Every row gives one point. The window is the flat piece filled in between its corners: a triangle in 3 columns, a solid with four corners in 4, and so on. A path goes straight from each point to the next, and from the last back to the first. After which points does the path pass through the window?
In the rows, zero is written as 128.

Window (3 x 3):
[[119 153 137]
 [ 73  79 153]
 [117  96 151]]
Path:
(1): [107  99 164]
(2): [113 160 151]
(3): [123 133 119]
(4): [102 127 122]
(5): [ 93 143 171]
(6): [ 81 107 170]
(7): [ 86  73 124]
(8): [145 170 122]
(9): [130 169 156]
(10): [ 69  98 163]
(11): [ 74  84 119]
(12): [126  95 123]
Through the window after points: 2, 6, 12

Window (6 x 6):
[[110 157 135 162  93 152]
 [106  50 124 159 157 127]
 [ 75 140 109 112 101 139]
 [ 99 149 171  79  78 108]
 [206 111 113 117 111 132]
 [152  84 178  87 212 105]]
Path:
(1): [114  73 159 108 138 168]
(2): [106  99 160 109  89 178]
(3): [106 134 122 148  97 111]
(4): [156 131 141 100 135  94]
(5): [146 116 153  93 132 160]
(6): [ 93 104 176  99  99 169]
(7): [118 135 133 111 111  66]
(8): [137 112 130 100 138 101]
(9): [128 107 153  98 130 141]
(10): [158 101 153  75 127 170]
(11): [151 128 118 137 119 105]
(12): [147  88 118 155 181  70]
Through the window after points: 6, 10, 12

Window (8 x 8):
[[142 139  88  43 153 146 137 156]
 [112 130 182 160  70 119  65 113]
 [128 121 162 129 166  54 113  90]
 [155  81  79  64 100 164 140 137]
 [161 149 133 168 104  95  88 139]
 [ 72 118 129 180 137  98  91 123]
 [127  68 143 103 220 170 128  90]
 [109 118 155 151 142 121 151 130]]
Path:
(1): [150  69 107  75 119 144 125 180]
(2): [145 109  82  86 103 161 141  89]
(3): [124 153 118 147 132 118 151  82]
(4): [133 111 182 151 153  86  70 169]
(5): [149  92 131  86 125 125 109 146]
(6): [130 153 116 110 122 171 153  84]
(7): [130 119 124 135 156 159 144  72]
(8): [130  59 140  82 193 140 110 139]
(9): [131 104 133 134 122  98 102 147]
(10): [150 155 124 132 131 119 120  78]
(11): [151 156 101 178 131 116 123  83]
(12): [153 123 164 134  96  90  69 184]
(13): [127 117 136 129 116  99 121 151]
(14): [135 144 136 146 112 115 110 110]
(15): [109 166 154 174 149 148 162  78]
(16): [118  78 149 119 129  91 111 165]
Through the window after points: 1, 7, 9, 11, 15

Window (9 x 9):
[[142 127 124 113 111 166 128 141 104]
 [ 94  79  82 146 200 150 125 178 129]
 [ 88 173 109  72 118  62 115 157 107]
 [177 102 134  92 124 128  98 139 121]
 [ 99 133 129 104  67  66  98 179 109]
 [ 81  80  91 143 181 131 141 109 135]
 [100 153  70 112 116 104  84 127 131]
 [ 78  93 115 123 187 175 105 129 158]
 [139 153 160 155 119  71 120 196 124]]
Path:
(1): [107 133 117 104 120 107 117 159 153]
(2): [108 100 112 123 157 116 143 164 146]
(3): [106 118 138 138 155 172  92 137  87]
(4): [100 110  80 147 206 147  94 133  66]
(5): [104  88 115 119 129 134 152 167 183]
(6): [134 109 101  88  85 130 141 156 150]
(7): [120 153 140 137 162 153  93 130  66]
(8): [112 132 114 118 135 113  82 150  76]
Through the window after points: 4, 6

Window (11 x 11):
[[180  60 159 118  87  56 113 126 153 117 169]
 [129 141 137 139 197 139  91 160  83 115  97]
 [122 132 117 160 106  45 106 125 142 108 200]
 [172 100 142 120 155 157  82  71 148 149  59]
 [113 162 131 184 166 149 123 125  23  93  71]
 [188  95  44 126 130  75 139 114 105 108 152]
 [129  98 153 140 174 108 141 111 125 191 111]
 [143  86  93 134  79 122 105 132 114  96 204]
 [211 146  71 195 155 111 139 146  82 153 133]
 [139 152 158 103 131 113 128 131 123 170  93]
 [146  96 123 134 106 130 140 122 161  45 168]]
Path:
(1): [160  87  71 171 122  89 123 143 126 125 105]
(2): [138 112 125 137 125 107 113 152 125 121 118]
(3): [156 123 139 122 143 114 112 116 105 132 141]
(4): [167 141 162  98 132 125 109  73 101 135 171]
(5): [137 109 127 141 130 101 128 147 133 129 113]
(6): [142 107 114 157 144 116 122 139 117 159 102]
(7): [170 125 136 132 156 107 133 104  99 123 181]
(8): [151 160 122 136 154 133 125 103  77  97 155]
(9): [109  74 110 193 103 121 106 167  80 114  76]
(10): [142  95  84 173  95 121 102 154 126 127  82]
(11): [172 127 137 122 159 111 126 101 118 147 129]
(12): [172 135 148 132 169  96 123  79  96 121 179]
(13): [134  66 116 139  89 109 108 167 153 138 103]
(14): [149  58 106 153  82  94 114 166 158 121  92]
(15): [168 116 151 120 145  99 118  91 115 130 176]
(16): [181 124  96 119 141  99 130 106 104 119 158]
Through the window after points: 2, 4, 6, 8, 10, 12, 14, 16

Window (12 x 12):
[[158 139 131 104  94 169 125  97  90 158 164 156]
 [100 142 138  48 122 130 160 207 129 156  74 111]
 [178 154  88 114 119 130 112  71 114  74  82 135]
 [149  91  38 100 149 120 140  90 171 140 138 133]
 [123 110  93 124  96  89  82 127 104  97 126 140]
 [138  93 144 150 174 111 174 145  73 118 144 160]
 [ 89 124 107 126 117 135 134 137 145 138 113 146]
 [116 142  98  93 124 114 190 138 111 116 169 159]
 [174 169 135 144 114 149 185 120  99 158 219  89]
 [106  96 123 123 129  37  98  86 184 162 149 142]
 [128 127  81 141 147  34 152  73  68 121  66 125]
 [130 141 115  95 151 157 127  63 109 146 174 107]]
Path:
(1): [116  95 130 129 114 118 144 109 104 134 142 120]
(2): [145 167 122 103 144 100 126 124 114 132 118 160]
(3): [142 174  80 112 166 113  71 101 132 135 128 148]
(4): [136  75 127  98  85 103 214 125 112 125 123 106]
(5): [143  92 124 112  56 128 184 108  96 117 111 111]
(6): [119 150 103 106 158 101 140 122 114 141 133 133]
(7): [128 159  85 137 156 132 113 131 117 121 149 149]
(8): [141 106 124  84 102 116 155  51 114 129  98 104]
Through the window after points: 5, 7

Window (14 x 14):
[[159 107 129 117 171 171 110  79 118 132  58 117  99  97]
 [140 116 118  79 146  92 108 179  58 117 141 138 161 122]
 [109 163 118  97 109 157 191  91 151 153 113 143 133 186]
 [137 198 150 108  97 110 128 104 162  67  99 153 136 116]
 [102 173 126 147  89 148  79 129 117 128 141 175 141 127]
 [ 87 191 109 136 130  74 111 144 163 151  88 131 123 146]
 [156 129 112 140 127 222  99 130 210 118 152 154  86 136]
 [115 112 157  94 126 117 115 191  99 191 147 155 131 109]
 [160 146 153 142 186 132 195  91 114 144  99 141  85 148]
 [144 168 165 130 118 149 125 131 103 127 165  93  75 127]
 [ 98 167 136 155 121  50 119 103 122 134 136 105 146  86]
 [105  82 186 146 150 105  70  89 117 126 118 137  70 120]
 [229  99  86 147  84 195 128 148 128 118  73 140 131 148]
 [ 61 161 161 126 125 137 152 164 162  75 102 154 156 145]]
Path:
(1): [167 126 148 147 171 140 113 121 138 160 157 103 174 191]
(2): [137 147 122 128 114 140 147 115 116 115  76 159  82  97]
(3): [ 78 123  89 156 118 122 117 139 111  79 108 183 104  82]
(4): [154 144 172 101 142 122 128 115 147 164 112 113 149 162]
(5): [136 158 171 122 128 109 107 120 149 153 115 105 155 167]
(6): [ 86 136 102 145 115 122 133 134 116 102 132 178  59 102]
(7): [ 97 115 100 120 105 115 138 145 171 117 130 140  72 128]
(8): [139 185 181 143 143 147  96 100 110 146 113 143 164 153]
Through the window after points: 1

Window (14 x 14):
[[137 105 160 107  94 188 174  88 180  72 116  96  74 157]
 [139 147 144 152  83  75 122  65  82 153 128 113 123 194]
 [145 164 122 114 136  80 130 111 211  89 168 126 123 119]
 [ 74  91  81 101 188  88  95  88 168 141 100 159 117 132]
 [121 131  75  89 115 124 172 101 150  79 115  98 145 154]
 [142  84 135 102 127 112  93 195 118 106 124 232 113 142]
 [122 151 136  89 121 103 163 157 134 121 142 164  98 109]
 [104 128 125 116 189  90 106 108 170 111  76  70  93 180]
 [151  87  94 110 191 124 152  50 124 117 129 153 108 154]
 [137  92 176 152 135 110 170 176 141 105  82 105 172 123]
 [ 95 117  93 171 107 178  95 127 161 112 136  64  26 106]
 [151 159 157 165 104 136 123 137 116 156 137 140 144 176]
 [164 111 157  96 113 116  87 128 146 162 129 117 113 125]
 [175 150 106 153  99 123 105  95 160 129  97 147  98 152]]
Path:
(1): [166  79  82 129 110 111 195 156 187 148  90 151 101 143]
(2): [111 146 139  96 158 131 114  64 113  78 147 113 123 146]
(3): [111 139 148 117 148 150  72  75 113  82  98 146 100 125]
(4): [146 108  96 143 100 106 192 149 191 137 136  95 100 175]
(5): [133 128 131 101 120 111 167 148 147 132 126 116 108 167]
(6): [136 137 138 159 124 126 113  92 150 113 116 112 124 124]
(7): [134 136 129 137 146 155  92 115 117  89 117 124 135 117]
(8): [130 109 109  95 110 101 153 118 169 128 120 122 105 157]
Through the window after points: 1, 7
